Every row gives one point. The window is the flat piece filled in between its corners: a triangle in 3 columns, a solid with four corners in 4, and so on. A path goes straight from each point to the next, and from the last back to the first. List the points from which the path goes on through the window.

Window, 4 rows:
[[-26  16 -18 -16]
 [-15  -4 -16  31]
 [ 12  20  10   8]
 [ 43 -14  60 -31]]
Path:
(1): [-17 -16  54 -14]
(2): [ 11  -5  54 -27]
(3): [ 47  -4   1 -16]
(4): [ 32  12   7 -38]
(5): [-11  -3  49   1]
(6): [-18   9   4  22]
(7): [-11  23 -34  11]
(8): [ 60  -9  16 -25]
Through the window after points: 2

Window:
[[ 11   9  16  47  -7  26 -18  -4]
 [ 26  43  -8 -14  31   6  27  25]
 [-12 -12 -40 -11  51   2 -29  10]
 [ -4   6 -18  39 -23  -8 -19   8]
 [ -4  -3  -8   7  37 -19  29  19]
 [  1 -19  16  36 -45  21   8  21]
 [  7   5  24 -37   8 -60  17  22]
 [-16  15 -12 -16  21  -9  14  -5]]
Path:
(1): [ 21 -14  -9   5  -7 -10 -10  -8]
(2): [ 24 -28 -12  16  -7   8  19   2]
(3): [-36  39  25  -1  -2 -12  -8  20]
(4): [-16  -6  11  32 -18  17  -5  27]
(5): [ 34 -21   3  10 -41   4  31  -2]
(6): [ 16   1 -22 -14  41 -12  22 -14]
(7): [ -5  20   1   3  15 -10  -2  20]
(8): [-10  29   8  -4   5 -14   5  21]
Through the window after points: 2, 4

Window (11 x 11):
[[  6   8   4 -28 -14 -28 -13   0   5  27 -20]
 [ 16   5 -11 -13  -5 -26 -16  57   1   6  -7]
 [-10 -14  16  57  32 -20   2  -6  30 -16  14]
 [ -1  13 -28 -24 -10 -20  10   5  -8 -18  -1]
 [ 22 -46 -18  25   3 -13  17 -27   6  11  10]
 [ 12   6 -41 -26   0  -4  -4  14  23   4 -36]
 [ 34  -6  29  43  35   5  16 -13  16 -14  20]
 [  6 -23  21  53  16  14 -21 -16  -9 -12   4]
 [ -1  14 -40 -23  23 -18   8  15 -14  28 -14]
 [ 12  25 -55 -44  10 -22 -28  16  15  11  15]
 [ -7  14 -30 -20 -14   7   6  21  15  26   9]]
Path:
(1): [ 14  17 -13  60   6 -23  13 -11  22 -13 -13]
(2): [ 31  17 -11  14  -1 -18  -9  -2  -2 -10  -1]
(3): [ -9 -20 -15 -15  26   1   1   4  20  16  18]
(4): [  7 -14   5  -5  18  -7   6   2   8   2   0]
(5): [ 12   7  -3  20 -16 -20  -2  -3   2  11 -13]
(6): [ 14  12 -12  22 -17 -16   2 -10  -8  23  -3]
(7): [ 14  -9 -18 -19  15   0  -1  18  13   1   3]
(8): [ -1 -11  -4 -16  27   9  -4  -7  14   4  13]
(9): [ 36  19  -5  44  -4 -26  21  22   0   6  -5]
(10): [ 13  26 -20  31 -14 -19  20 -14  -4  35  -8]
(11): [ -7 -10 -16 -15  19  -3 -13  22  28 -10  10]
(12): [ -3 -11 -24 -21   2  15   0  20  13   9   7]
(13): [  1  48 -24   6 -23 -31  12   4  13  37   3]
(14): [ 30   5 -11  15  -6 -23 -12  23  -4   8 -14]
(15): [ -3  -1 -16 -30   6 -18  -8  48  10   4   6]
(16): [ -8 -24   0 -11  21  -2 -14  13  12   5  10]
Through the window after points: 2, 8, 10, 12, 14, 16

Window, 14 rows:
[[-18   8  25  -6  -9  -2  21  10   6  24 -38 -15 -21 -22]
 [-20 -32  -7   9  -2   0  -7   7  12   1 -10   8  11  14]
 [-18 -21  -8 -17   8  26  -5   7   2  -1  -5 -11  -6  -4]
 [-22   9  34  -5 -19  11  10   9  -3  16  -8 -20   6 -60]
 [ -2  27   3 -14   4 -24 -21 -24  12   0   2  13  -3  10]
 [-16   0  30   3   3  12  35 -20  14   3 -25 -13  -1 -35]
 [ -2  -1  -5 -19 -21 -20 -21 -16   9 -17  -7  20 -19   2]
 [-20 -13   6   1   1  28  21  11  -4  -6  -1  15   1  17]
 [  4 -17 -17   5  18  12   5  -2   0  -1 -21  36   7   8]
 [ 52   6  22 -14 -14 -11 -20  -3  25  -1  17  10   2   8]
 [-12  -8 -10  20   5   8 -28 -11 -12 -20  -2   4 -13   8]
 [ 10  -8  13  -6   1 -16   0 -12 -10   2  22  -2  -8 -13]
 [  8  26 -12   6  -4 -17  14 -14  12 -11   5  -3  -7 -14]
 [ -7 -17  -2   0  17  -2  -1   8  -8 -28 -20   7  13   8]]
Path:
(1): [ -6  11   1 -16 -15  -7   0 -14   0  -1 -18  -5   1  -4]
(2): [ -7  -6   1  -1 -16  11   9 -10  -9   3 -19 -11  -4   6]
(3): [ -7  10   9  -7   9 -14   1   6  20   0  -3   6 -13 -26]
(4): [-12  -2  20  -2  22  -8  -4  13  15   5 -17  21 -13 -27]
(5): [ -2   1 -13   7 -21   9   0 -25 -13 -15   3 -18   1  16]
(6): [  6  19  10  -2  -5   7 -12 -20  -8  13 -13  -6   5  13]
(7): [-13  -3   6  -2  -3  -8  16   8  15  -7  -4   3 -10 -26]
(8): [-10   4  14   1   8  -4  -1   0  10   7  -6   8 -11  -1]
Through the window after points: 2, 4, 6, 8

Window:
[[-58 -28  -8  60   9 -24  30   3  15   1 -19  -6  -6  16]
 [ 14 -46   5  19  -5 -11  18 -34  13   7 -22 -32  25  34]
 [  7  -6 -29  -8  -9  17 -27 -19  -1  16  49  17  13  27]
 [  7   3  12 -41  -2  35  26 -32  21 -26  11  27  24   7]
 [-20 -16  43   4 -22 -20 -13  -1  19 -26  20 -10 -12  -4]
 [ 22  -8 -21  -6  27  17 -13 -38   7  23 -17 -13 -14   6]
 [ -4  -9 -18  -8  23  -8   7 -33 -16  -3   1   5  -8  45]
 [  1 -27 -12   4 -31 -18 -19 -42  16   3  15  23 -30  13]
 [-18  -2  -3 -39   8 -21  -2 -15  -7  15  33  17 -26 -14]
 [ 21 -38  14 -29  43  -4  28 -14  23  -6  -8  18 -32   5]
 [ 32 -22 -11  18   1 -14 -16 -28  -5   2   6  36  -5 -25]
 [ 18  17  -7  -3   3 -44  -5  37   2  14  -3   1 -14 -16]
 [ 42   3 -28  -1  -6 -23  15 -12   7 -31  22  -1   5 -19]
 [ 35 -13 -20  33  -7 -11  15 -49 -12  19  14   7 -28  14]]
Path:
(1): [ -2 -26 -10  -2  -8  -2   0 -19   0  -2   5   8  -4   3]
(2): [ 14 -42 -10 -12 -20   7   6 -15  -4  -6 -10  -1 -19  19]
(3): [ -1  -1  -2   9   5 -20 -13 -34  18   8  18   9  -6   5]
(4): [ 18 -17  -2 -13   6 -28  -7 -41  17  -6  28  25   1  20]
(5): [ 10 -14 -24  35 -16  26   1  -5 -21  18 -15  -2 -16 -20]
(6): [ 23 -34 -23 -25  -2  14   8  -8 -12   0  -9  17   2  12]
(7): [ -7   4   9  10   5 -13   6 -38  21  -9  16   8  -4   9]
(8): [ 19   6 -11 -23  32 -33   0 -44  40   0  47  16  -1   0]
(9): [ 14 -22  -4   4 -39   3  -4   3 -29  -6 -11   1 -20  -5]
(10): [ 21 -36 -34   4   8  18   7 -25 -14   6   5   0 -19  11]
(11): [  2  11  12  -5  -3 -43  -1 -28  31   5  12  23  -2   4]
(12): [-13   4  -2 -12  19 -33   4 -39  16   3  16  39   7   9]
(13): [ 30 -23 -22   9  -8  18  14  -7  -4  -3  -1 -20 -13   6]
(14): [  6 -33 -22   2  -4  -1  15   7 -15 -16  -6   4  -5  -8]
(15): [ 18  -1  11  -9  23 -21   1 -27  23  14   8  17 -19  10]
(16): [ 11 -12   5   3  -4 -24   7 -25  20  -6  15  11 -11  12]
Through the window after points: 2, 4, 6, 14

Window:
[[-11   4   5  -3  14 -13 -26 -18  -4  -1   7   6  -7  22]
 [-14  -4 -20  -7  -9 -13  14   2   7 -20  -5   6 -18  17]
 [  6  11 -20 -15  40   0 -15  11 -13  11   5  10   4  -3]
 [ -5  -8   4  -7   8  -2 -12 -11   8 -14  -1  10  23   1]
 [-25 -22  15   6  -2   6  -3  22  -4  12 -19  12   5 -13]
 [ -5  -8  -6  -1 -17   1 -28  11  11   2   8  23  14   9]
 [ 13  34  11 -13   4 -25  25 -26   4  39  16  -5 -10   8]
 [  0  -2  -9  11  31 -20  -6   3  -4   7  21 -17   4  14]
 [ 39  29  -6   5 -60  40  -8 -14 -20   6  19 -29  17  -6]
 [ -9   9   3   1   8 -12  -8   3 -12 -11  12  24  13  20]
 [ 21  21  15 -27  11  10 -10  19   8   5  -2  16   3  24]
 [ 22   4  10  19  -5  -1  -7 -19  -1   9   5  14   1   6]
 [  6   1  -4  14 -12 -12 -24  -9 -10   5 -13   0  25  13]
 [ 13 -17  18 -13 -13 -16 -10  -9 -10   9   4  20   5  18]]
Path:
(1): [-19   5  -1  10  -9   0 -12 -15   8   9  -1  10  26  33]
(2): [-6  1  3  1 -2 14 -4 -4 -1  8  1 15 17 22]
(3): [  9   3  -7   2  -8 -12  -9  -2  -1  -4   8   0  -5   2]
(4): [ 25  12 -13   1   2 -17 -19   0  -2 -18  10   7  -8 -13]
(5): [ 3  6  6  0 -2 10 -4 -1 -6 17  8 -8 15 23]
(6): [-2  4 -1 -2  1  7 10 -6 -6  1  5  5 16 18]
(7): [ 14   5   2  -3 -22 -13 -27  -3   5   2  -1  12 -14  -5]
(8): [  9  22   3 -14   5 -16 -12  11  -1   6  22 -16  14 -21]
(9): [  3  -3  -7   6 -15  16  -5 -11  -9   0  -5  12   2  36]
(10): [ 16  -5 -17  10  -4  14  -9   2   1  26  17  10  26  26]
(11): [ 14  11  19   7  -7 -11  -6 -20  -5  -4  -1   5 -10  -4]
(12): [ 22  -2   4  -5   8 -18 -24   1 -19  -4  -2  -1  -8 -12]
Through the window after points: 2, 4, 10, 12
